Every row gives one point. The window is the flat piece filled in between its corners: a triangle in 3 columns, a solid with four corners in 4, and so on. A path goes straight from each point to the next, and from the last back to the first. List the points from which the path goes on through the window.
(in the rows, 128 means zero)

Window (3 x 3)
[[122 127  58]
 [144  79 164]
 [160 109 178]]
Path:
(1): [101 122 107]
(2): [140 131 171]
(3): [178  72 130]
(4): [160 108  38]
(5): [ 85 131  90]
(6): [ 88 118 130]
(7): [174 114 112]
(8): [140  94  93]
(9): [118 119 102]
(10): [107  89 173]
(11): [188  69 177]
(12): [169 103  63]
Through the window after points: 2, 6, 12

Window (4 x 4)
[[111 177 107 124]
 [129  47 195 124]
 [198 119 160  84]
 [128 160 151 212]]
Path:
(1): [150 143 179 153]
(2): [133 201 132 129]
(3): [141 186  84 144]
(4): [143 113 128 178]
(5): [124 151 170 139]
(6): [ 87 147 161 114]
(7): [166 179  64 163]
(8): [155 104 126 132]
(9): [130 157 176  88]
(10): [ 63 162 178 120]
(11): [123 106 143 169]
(12): [169 123 149 206]
Through the window after points: 4, 6, 8

Window (6 x 6)
[[153  58 126  67 165  71]
 [156 111 173 156 135 137]
 [153 153 178  86 128 129]
 [111 135  84 147 122  70]
 [143 127  95 146 170  81]
 [137 108 171  61 148 180]]
Path:
(1): [190  96 112 101 137 132]
(2): [105 117 163  82 142  98]
(3): [102  78 135  75 188  36]
(4): [189  85 116  95 123 133]
(5): [165 117 113  70 148 203]
(6): [126 102 187  76 148 134]
(7): [ 86 107 128 127 184  94]
(8): [194 115  90  79 124  89]
Through the window after points: 3, 5

Window (8 x 8)
[[113 107  91 123 176 136 176 107]
 [110 152 170 117 177 182 127 100]
 [194 126 100 197 145  91 109 102]
 [175 136  78 123  88 147 125 207]
 [111 109  42 134 138 123  89 161]
 [ 82 172 124 151 100 187 145 107]
 [162 136  90 155  98 123  61  23]
 [170 108  82 143 146 205 133 213]]
Path:
(1): [138 174  48 126 148 172 145 167]
(2): [179 170  60 103 168 154 120 127]
(3): [111  83 123 177 120 175 154 171]
(4): [110  96 121 135 111 122  95 150]
(5): [122 134  47 134 166 148 138 126]
(6): [180 217  69 180 145 139 124 120]
(7): [123  86  95 149 106 129 110  98]
(8): [164 104 112 144 134 179 121 179]
Through the window after points: 2, 4, 8

Window (11 x 11)
[[102  98 134 104 149  84 234 107 178   7 118]
 [198 126  78 193 153 119 124 123 138 106 114]
 [131  93 195 185 102 156 197 196 125 134 220]
 [146  68 177 141 165  85 178  87 155  79  76]
 [194 159 169 155 104 163 167 120 138 148 149]
 [ 95 117  63  95  78 121 137  22 228 103 161]
 [ 18 149 124 102 181  54  85 120  68 194  79]
 [171 154 153 173 117 129 116 114 190  86 131]
 [154 128 152  98 185 120 112 161 131 120 150]
 [182 121  98 147 103  95 103 172 126 121 102]
 [ 92 116 140 143 100 175 111 148  83 120 127]]
Path:
(1): [163  94 147 191 131 185 180 139 210 127  76]
(2): [141 125 120 127 146 139 137 130 173 127  96]
(3): [171 150 135 143 129  66 103  96  98  70 157]
(4): [127 117 151 141 136  72 146 104 120  63 123]
(5): [144 121 151 143 139 168 149 158 140 155 106]
(6): [127  87 119 146 131 192 140 143 163 153 133]
(7): [148 134 136 152 109  93 120 123 130 126 151]
(8): [159 121 124 144 146  84 156 111 129  88 127]
(9): [123 106 123 140 161 169 138 153 183 101 111]
(10): [121  83 187 152 175 122 202 166 228 132  84]
(11): [155 130 126 130 126  99 141  99 128  90 159]
(12): [109 100 172 113 125  57 156 118  86  89 207]
Through the window after points: 8, 12

Window (12 x 12)
[[119 174  83 174 108 108 136 140 155 162  88 229]
 [130 168  89 160 100 124  76 207 180 237 119 196]
 [166 182 159 125  80 150 144 152 137  56 151  61]
 [148  83 115 175  95 114 140 189 154 170 106 178]
 [100 141 204 137  82 135  95 142  74  64 152 114]
 [114 163 121 228  79  90  92 159 184 158  61 142]
 [121 103 137 124  95 176 103  79 131 125 177 100]
 [214 130  10 142 218 123  15 199 188  82 193 103]
 [137 153 109 208 181 125 127 170 152 220 117 172]
 [202 152 154 135  98 141  80 124 101 104  96 109]
 [110 129 205  66 112 167 113 123 129  51  96  70]
 [138 129 182  85 106  77 112 104 129 109 163  90]]
Path:
(1): [153 154 175 148 125 154  86 133 169  75 115 131]
(2): [ 93 105 134 114  89 100 140 141  63 117 121  70]
(3): [145 176  85 155 100  96 139 150 104 150 109 119]
(4): [133 149 138 158 109 146  90 159 192 135 120 191]
(5): [154 136 165 155 113 133  94 144 172  94 137 136]
(6): [145 145  99 135 118 118 105 152 145 140 104 109]
(7): [117 149 101 162 116 125  94 176 127 173 115 135]
(8): [155 151 139 161 115 125  92 162 173 149 135 168]
(9): [162 132 130 172 118 143 101 148 174 127 137 168]
(10): [102 174  83 148  82  74 103 165 108 179  99  90]
(11): [124 149  93 152 125 111  86 163 121 139 122 128]
(12): [191 162 156 175 149 157  93 128 214 126 151 135]
Through the window after points: 3, 7

Window (14 x 14)
[[ 67 133 101 193 102 162 100 159  82  89  83 173 181 131]
 [117 112  61  87 163 124 160 119 114 130 119 104 169 136]
 [169 140 117 154  80  35 108 147 124  90 148 173 168 155]
 [160 147 139  88  75  90 134 100  80 178 127 159 119  89]
 [156 152 150  72 108 149 146 135 101 167 172 234 184  82]
 [163  72  92  64 121 184  95  83 184 177 106  69 114 110]
 [152  96 144 107 110 114 178 186 122 136 133 135 111 145]
 [214 164  86 145  95  82 105 145 112 107  80 170 124 227]
 [115 102 100 101 176 127 132 157 130 123 150 209  34 125]
 [141 118  81 134 107 209 114 131  53  93 174 181 114  57]
 [ 79 231  85  98 135 215 104 113 194 101  78  34 162 102]
 [107  83 115  99  97 146 155  88 111 104 159 148 101 165]
 [139 122 125 169 137 142 175  81 134 146 160 136 110 121]
 [168 122 181  39 171 174  48 116 122 111  38  44 190 123]]
Path:
(1): [131 153 110 151 113 148  90 164  99 154 164 156 132 137]
(2): [149 162 157 123 137 132  95 147 115 148 181 118 131 128]
(3): [138  97  87 108 101 110 148 136 124  89  76 184 142 134]
(4): [104  67  74  87 121 169 169  97 151  50 103 207 119  83]
(5): [157 146 114 104 137 130  96 131 109 193 127  62 162 157]
(6): [125 132 157 102 142 145  17 157 106 139 125  96 172 129]
(7): [166 127 127  72 132 165 152 106 116 116  98 148 147 104]
(8): [126  99 107 125 122 165 167  95 105  84 106 149 135  91]
Through the window after points: 2, 4, 6, 8

Window (14 x 14)
[[ 99 144 119  89 154  73 138  95 147 120 126 115 119 110]
 [128 148 111  78  88 184  78 109  66  10 157  47 193 112]
 [ 85 161 174 152 137 118 115 161 149 105 142  73  86 135]
 [175 154 116  70 178 114 126  96  17 138  85 197  41  60]
 [185 159  97 249 158  90 146 146  99 140 178  88 149 129]
 [123 158 172 152 138 168 143  62  94  98 116 146 162  75]
 [129 151 165  86 112 116 137 111 117 163 118 113 144 142]
 [145 115 149  93 161 144 160  97 163 152 108  94 137 124]
 [183 150 150 101 121  91 128 110 157 133 113 132  79 131]
 [123 117 132 106 107 102  96 100 170 152  86  69 126 129]
 [ 88 146  86  89 118 134 154 163  92  44  77 123 187  80]
 [169 175 134 120 157 109  72 128 155 155 140 111 133 106]
 [117 123  90 115 119 121 107 137 149 137 146 124  89 158]
 [133  76 177 103 141  92 128 110 163 154 117 128 141 121]]
Path:
(1): [126 134 146 119 128 132  96 108 130 100 109 104 158 183]
(2): [119 148 155 131 162 134 124  85 150 125  69 124 130 178]
(3): [155 118 125  84 116 111 156 140 111 142 176  90 146  47]
(4): [180 114 129 112  96 117 139 126  99 164 161  79 112  45]
(5): [126 165 141 133 161 121 104  99 122  99 123 120 126 166]
(6): [124 137 142 140 164 119 121  94 120  89  80 151 152 139]
(7): [150 154 134 102 119 128 136 133 105 135 161 105 103  84]
(8): [161 160 136 120 101  79 148 148 180 167 110 103 116  30]
(9): [124 138 145 114 167 117 107 100 115 131 116 133 107 173]
(10): [134 149 139 107 161 125  99 136 115 122 107 133 165 162]
(11): [134 132 106 113 110 121 120 108 141 105 143  87 100  80]
(12): [138 154 139  97 116 128 138 113 101 125 137 106 132  84]
Through the window after points: 2, 12

Window (14 x 14)
[[103  59  96 141 144 187 120  60 159  66 181  73 147 121]
 [164 194 147 112 137 145 141 172 119 142 121 142 204 183]
 [161 121 202 126 149 166 122 145 154 147  95 180 152 175]
 [109 112 154  59 164 140 100 120 183  70 100 109 175 120]
 [ 38 121 122 194 110 180 125  88 138  37 118  80 140  87]
 [138 209 155  92 161 149 117 177 143 127 126 163 119 240]
 [123 196 196  64 139 142 140  88 173 184 111 122 173 190]
 [ 96 125 119 113 194 175 145  96 152 153 102 129 147  99]
 [140 147 161  87 181 133 183  96 143 100  89 117 162 211]
 [164 166 169 146  95  74 142 217 117  86 170 156  78 123]
 [180 214 117 206  83  83 100 155 139  87 129 193  96 117]
 [196 194 129 209  91 115 107 199 154 136  96 114  78 125]
 [113 132 170  77 190 133  96  85 103 163  94 107 178 198]
 [101  93  82 173  62 119 118 151 175 151  70 157 121  98]]
Path:
(1): [121 160 138 106 126 154 134 125 114  94  91 128 143 162]
(2): [143 131 172 170 216 136 119 120 214 149 189 109 164 136]
(3): [110 142 145 160 150 136 134 127 146 118 124 140 151 170]
(4): [197 185 153  96  69 178 119 127 114 120  89 112  95  82]
(5): [163 139 136 106  71 172 101  64 115  89  93 136  93 142]
(6): [120 210 157 168 168  86 142 187 184 158 139 146 170 147]
(7): [ 96 172 150 161 169 120 129 180 178 158 121 142 193 202]
(8): [178 151 155  88 120 160 138 110 114 111 108 135 146 145]
(9): [174 130 166 111  92 177 112 132 100  76  81 162  95  81]
(10): [104 161 112 161 166 117 135 144 173 122 137 105 156 197]
(11): [133 161 153 174 174 121 114 191 192 150 129 111 169 166]
(12): [144 145 151  80 109 153 141 109 110 103  99 144 105 147]
Through the window after points: 5, 7

Window (14 x 14)
[[114 140 162 171  53  71 146  70 152 128  81  87 194 115]
 [107  76 200  81  45 160 122 120 116 187 122 172 158 171]
 [113 131  99  93 164 110  91  87 141  93 173 159 145  63]
 [154 152 128  92  59 125  59 142  86 137 137  71 176  88]
 [132 116 161 102 135 143 151 148 155  30 158 135  96 211]
 [178 118 175 154  69 144 132 104 173 102 145 165 119  62]
 [106 103 219 140 119 135 114  92  87  81 109 137 161  87]
 [147 104 188 126 103 166  85 104 156 191 137 139 115 136]
 [102 182 148 119 127 157 151 139 152  98 129  62 159  51]
 [134 233 191  81 100 127 135 107 174 134 106 126 165 191]
 [144 111 109 136 162 183 210  94  76 173  59 135 137 149]
 [108 131 156 174 167 162 162 236 129  95 101 121 187  67]
 [165 198 107 145  98 114 190 153 109 131 122  95   7 130]
 [118 164 158 161 170 138 197 188 100  91 160  82 198  97]]
Path:
(1): [105 165 159 133  93 152 142 118 131  97 122 113 165 107]
(2): [ 62 169  72 200 115 152 143  76 113  81 113 137 132 145]
(3): [179 111 223 104  69  79 156 118 155 162  90  84 183 102]
(4): [145 131 186  84 138  90 139 131 133 136  99 105 125 121]
(5): [108 207 109 144  78 189  99  82 156 110 169 159 193 136]
(6): [114 155 165 154  93 156 137 110 135 119 105 122 155 153]
(7): [144 164 166 112  89  87 145 106 158 125 116 108 155 112]
(8): [155 170 202  71 106  76 155  98 170 175 128 133 142 139]
(9): [118 142 163 128  99 175 119 124 126 127 113 130 150 147]
(10): [ 93 171 146 143  74 210 108 144  64  95 145 147 152 137]
(11): [163 115 173 112 134  85 167 125 178 147 125 109 142  98]
(12): [178 148 151 106 163  98 179 162 156 135 123  88 129  92]
Through the window after points: 2, 4, 6, 8, 10

Window (14 x 14)
[[190 112 142 179 144 104 115 142 129 168 137 109 127  95]
 [ 58  63 159 155 222 116 176 139 127 107 103 167  88 125]
 [168 105 134 135 189 136 140 132 164 123 200 128 156 153]
 [102  54 118 154 137 111 152 112 138 139 164 151 159 142]
 [141 140 111 120 108 110   7 169 101  60  69  62 109 177]
 [150 142 125 136 103 108 115 161 141  94 154 110  93 100]
 [163 136 115 125 181 101 189 113 128 117 176  86 150 146]
 [144  90 108 168 122 188 158 121 153 122 117 130 189  61]
 [154 142 119 123 118 200 115 117  98 179 130 105 109  49]
 [137  44 178 119 101 177  93 144 129 113  31  81 115 177]
 [125 129 142 183 106 142  94  63 161 127 115 147 125 172]
 [114 132  85 105 131 144 141 156 161 128  91 148 150 132]
 [139  79 188 129 162  87 133 126 155 129 149 114 182  79]
 [156 126 152 158 135 113 133 111 105 110 155 179 145 164]]
Path:
(1): [143  92 109 123 142 150 129 108 139 126 130 128 126  99]
(2): [131 161 197 197 132 108 164 183 136 150 150 132 151 131]
(3): [115 132 152 160 133 129 110 147 111 128 117  94 130 121]
(4): [193 105  85  89 118 169  79 101 139 121 124 134 113 109]
(5): [153 116 112 113 143 126 135 123 156 116 112 127 121 124]
(6): [110 118 133 159 126 134 130 163 121 133 140 127 157 132]
(7): [ 67 138 149 129 120 141 112 163  79 168 132  73 135 197]
(8): [186  72 114 162 150 101 110 114 164  91 123 150 132  88]
(9): [154  85 112 128 146  94 149 105 136 136 127 146 117 143]
(10): [ 86 124 169 154 161 159 124 179 147  94 127 113 145  82]
(11): [118 137 160 164 134 181 143 194 142 103 146 108 167 139]
(12): [170  63 112 120 144  77  95  46 113 145 109 114 101  95]
(13): [178  46 131 117 170 120 140  91 134 133 151 159 149  87]
(14): [104 126 157 164 134 132 154 138 153 134 134 118 149 131]
(15): [ 93  97 177 173 157 147 149 209 148 161 146 111 131 146]
(16): [121  92 127 136 160 125 132 112 126 100 104 142 120 124]
Through the window after points: 3, 5, 7, 9, 15

Window (14 x 14)
[[ 60 113  75  73  71  90 111 230 166  99  97 215 146 106]
 [163 126 147 165  71 104 144 225 114  89 117  99  93 171]
 [ 72 160 118 186 142  89  45  59 155 146 184 164  91 190]
 [118 159 145 186 158 165 100 152  87 166 101 197 175 207]
 [125 153  60 128 105 135 102 111 101 142  72 119 156  53]
 [188 161 141  87 145 103 119 144 134 199 100 100 139 119]
 [131  87 146 147 203 154 109 136 104 110 111 106  97  88]
 [ 88 143 113 146 123 108 135 100 166  44 128 119 120 120]
 [149  77 133 169 127 183  79 128 166 148 136 175 122 172]
 [169 166 109 129 173 157  81 147 120 122 183 142  63 160]
 [ 80 139 100 201 142 129 132 129 143 205 156 109 190  98]
 [143  67 145 110 133 177 102 147  98 115 166 127 133 133]
 [128  76  61 137 115 150 173 161  98 152  78 126 125 136]
 [ 81 188  94  91 197 202  51  98 102 122  76  96  96 112]]
Path:
(1): [157 169  37 130 140 111  53 159 148  58 181 131 186 137]
(2): [152 118  69 141 208 154  61 198 124 113 104 138 155 158]
(3): [119 163 150 141  91 136 138  87 111 161 159 147  76 139]
(4): [152 165 187 111  98 181 131 140 124 154 136 152  75 140]
(5): [ 82  92  34 162 166 100  87 162 127 152 108 130 194 116]
(6): [135  79  82 128 141  88 102 139 136 134  91 136 155 136]
(7): [120 159 149 144 113 175 126 148 116 148 130 117 121 117]
(8): [109  88 180 159 124 152 162 120 108 217  92 144  61 128]
Through the window after points: 2

Window (14 x 14)
[[116 199 133 100 106 110  62 108 124 176 152 136  73  86]
 [142 130 111 112 127  44 207 204  64 123 131  53 180 189]
 [ 80 143 104 165 127 104  62 137 127  56  86 135 144 197]
 [ 73 170  83 139  75 142 138 141 123 108  99 162 123 193]
 [135 127 146 134  99 152 108 103 153 120 113  65 128 159]
 [136 110  83 199 168  37 153 137 177 202 143  78 135 157]
 [ 44  87 100 170 165 139 117 152 146 134 173 126 167 110]
 [151 116 120 184 101 125 152 169  39 106  33 128  69 147]
 [ 71  86 143 101  90  61 220 120  60 103  76  53 122 182]
 [150 184 129 172  82 151  64  48 144 126 137 166 156  39]
 [104 175 107 117 140 146 154 121 130  68  81 101 162  76]
 [142 136 122  98 121 149 133  64 139  75 113 181 119 143]
 [126  66  65 111  48 121 144 107  99 105 101 116  52  75]
 [ 91 124 179 126  85  88 137 165 160  99 115 104 123 123]]
Path:
(1): [109 132 147 116 121 131 130 109 150 139  96 132 143 119]
(2): [144 105 130 120 114  97  90 109 129 122  64 129 199 123]
(3): [ 74 183 125 165 114 146 162 138 140 113 180  99  59 166]
(4): [ 81 139 145 134 101 115 191 115  84  93 103  72  97 159]
(5): [141 101  93 103 107  51 112 161 105 159  99 128 156 137]
(6): [ 96  75 136 130  88 131 112 139 113 155  94 124 135  98]
(7): [129 147  69 136 101 108 145 110 108  80 126 117  65 122]
(8): [107 158  73 187  64 117  97 117  91  28 128  93  77 114]
Through the window after points: 4, 6

Window (14 x 14)
[[110 151 108 141 204 127 141  91 103 121 125 103 134 147]
 [101 109  89 171 125 124 135  99 105  91  82  81 113 111]
 [174 139 150  74  73 113 174 243 186  93 114 128  44 141]
 [170 176  86 166  70 103 157 103 108 102 138 104 108 198]
 [ 75  92 127 150 158  96 112 124 138  65 122 183 148 127]
 [ 99 104 114 121 127 147 120 162 164 142  48 191 207 136]
 [126 152 101  69  54 133 138 119 114 109 161  82  49 176]
 [119  74 173  86 131 116 193 141 132 103  50 196 185 118]
 [134  84  88 133  93 163 192 212 115 138 124 213 199 111]
 [185 159  87 138 120 129  77  60  91  63 167  42 116 143]
 [107 119 147 156 144 180 122 135  92  68  89 149 132 159]
 [170 115 121 150  71 121 133 116 117 133 187  24  94 207]
 [145 115 123  65  90  76 137 243  96  91  92 132  81 170]
 [ 65 160 143 162 127 128 127 140  96  85 115 125 204 104]]
Path:
(1): [165 142 127 160  92 102 135 144 150 153  97 165  94  93]
(2): [146 150 144 159 114 139 114 121  93 113 127 144 122 150]
(3): [ 96 104 126 130 129 150 145 149 118  73 100 115 146 153]
(4): [ 55 101  91 132 161 124 222 160 146  78 175  98 194 173]
(5): [197 151 146 131  64 135  41 120 105 135  61 134  95 125]
(6): [134 150 145 169 123 109 132 144 105 112 105 160 117 140]
(7): [ 80 110 105  75 111 150 145 172 122  63 115  78 169 131]
(8): [114 102 123  79  92 135 149 188 114  67 116 105 131 190]
Through the window after points: 2, 4, 6

Window (14 x 14)
[[114  98 201  81  87 107  88  80 114 166 151 163 160 135]
 [224 128 209 135 137  84  91 110  98 100  92 124 127 124]
 [159 106 127 136 156  63 134 179 130 146 175 145 111 115]
 [130  87  92  72  73 132  61 109 107 160  64 107 124  60]
 [108 136 114 101 129  81  89 121 121  89 162 123  42  98]
 [158 140 103 105  84 103 150 119 152  57 106  74 198 112]
 [141 170 171  67 153 151 131 139  77 122 108 209 131 136]
 [106 170 156 188 151  67 163 103 109 139  74 209 156 101]
 [133 151 113 124  75 197 150  40 119 155 112  72 190 116]
 [111 126 133  37 113 144 211 156 149 105 147 105 103  55]
 [199  73  99  97 126  55  91  49 143 172 168 113 121 108]
 [ 89 143  93 159 211 102 146  71  99 153  99 100 164  84]
 [112  51 126 125 121 166 115  32  54 172 127 171 153 122]
 [113  48  94 139 129 181 115  32 201 126 124  91 139 126]]
Path:
(1): [171 127 127 103 118 114  78 107 105 101 177 175 108  64]
(2): [108 114 153  99 115 107 146  97 104 156  94 117 160 144]
(3): [ 98 107 121  78  96 111 139  98 106 152 101 101 120 117]
(4): [161 120 117 128 125 131  83 111 128 124 107 159 138  52]
(5): [162 127 149 126 126 135 101 103 123 117 134 113 156  87]
(6): [ 85  98  72  59 147  69 144  77  98 161 115 116  59 145]
(7): [ 76 103 123 120 145  46 130  96 133 166  78 121  93 177]
(8): [191 150 145 153 128 139 140 142 105 112 169 182 176  35]
Through the window after points: 3, 7

Window (14 x 14)
[[117 109 136  81 133 144  68 122  85  97 148 110 147 138]
 [ 98 114 146  77 139 105 107  87 138 151 190 158 100 155]
 [206 158  93 106 206 103 121 157  81 130 128 149 131  67]
 [180 109 116 114  71 107 116 155 124 158 158  58  38  15]
 [131 130  38 163 137 139 132 129  89 203 125  98  27  66]
 [113 119 101 204 126 122 154 194  93 219  94 171  72 114]
 [131  95 169 106 119 156 140  96 163  62 156  88  56 125]
 [179 171 124 173 199 128  82 161  93 175 161 136 134 168]
 [143 106 107  75 109  93  95  93 164 101 137 114 129 195]
 [182 146 118 195 150 185 104 135 106 229  82 187  93  94]
 [116 154 149 115 187  82  44 121 124 130 102 141 108 158]
 [116 155 147  69 172 143 117 139 139 171 116 114 131 179]
 [ 99 219  50 196 110 126 128 167 117 213 121 162  92  73]
 [ 96  55 137 113 138 131 107 103 201 121 158  83 118 112]]
Path:
(1): [133 122  96  96 152 138  74 142 109 143 139 139  97 116]
(2): [131 101 119  99 140 144  79 135 153 119 149 150  74 146]
(3): [170 167 110 140 131  79 146 106 104 157 122  81 158 132]
(4): [142 158  78 135 183 121 142  51  65 145 100  89 155 139]
(5): [127 109 137  86 121 105  85 164 157 126 176 134  82 127]
(6): [120 132  88 100 127 114  93 185 147 142 156 141  87 131]
(7): [147 106 189 189 190 147 135  45 104 179 126 103 137 136]
(8): [175 128 176 143 141  92 160  91  88 137 153  95 175  73]
(9): [ 92 126  60 123 135 156  60 161 155 147 129 150   7 146]
(10): [139 109  94  94 146 154  78 168 140 120 134 127 109 160]
(11): [124 144 153 122 157 101  99  87 128 152 134 116 108 110]
(12): [121 138 159 161 141 109 141 119 137 164 139 112 108 107]
Through the window after points: 2, 6
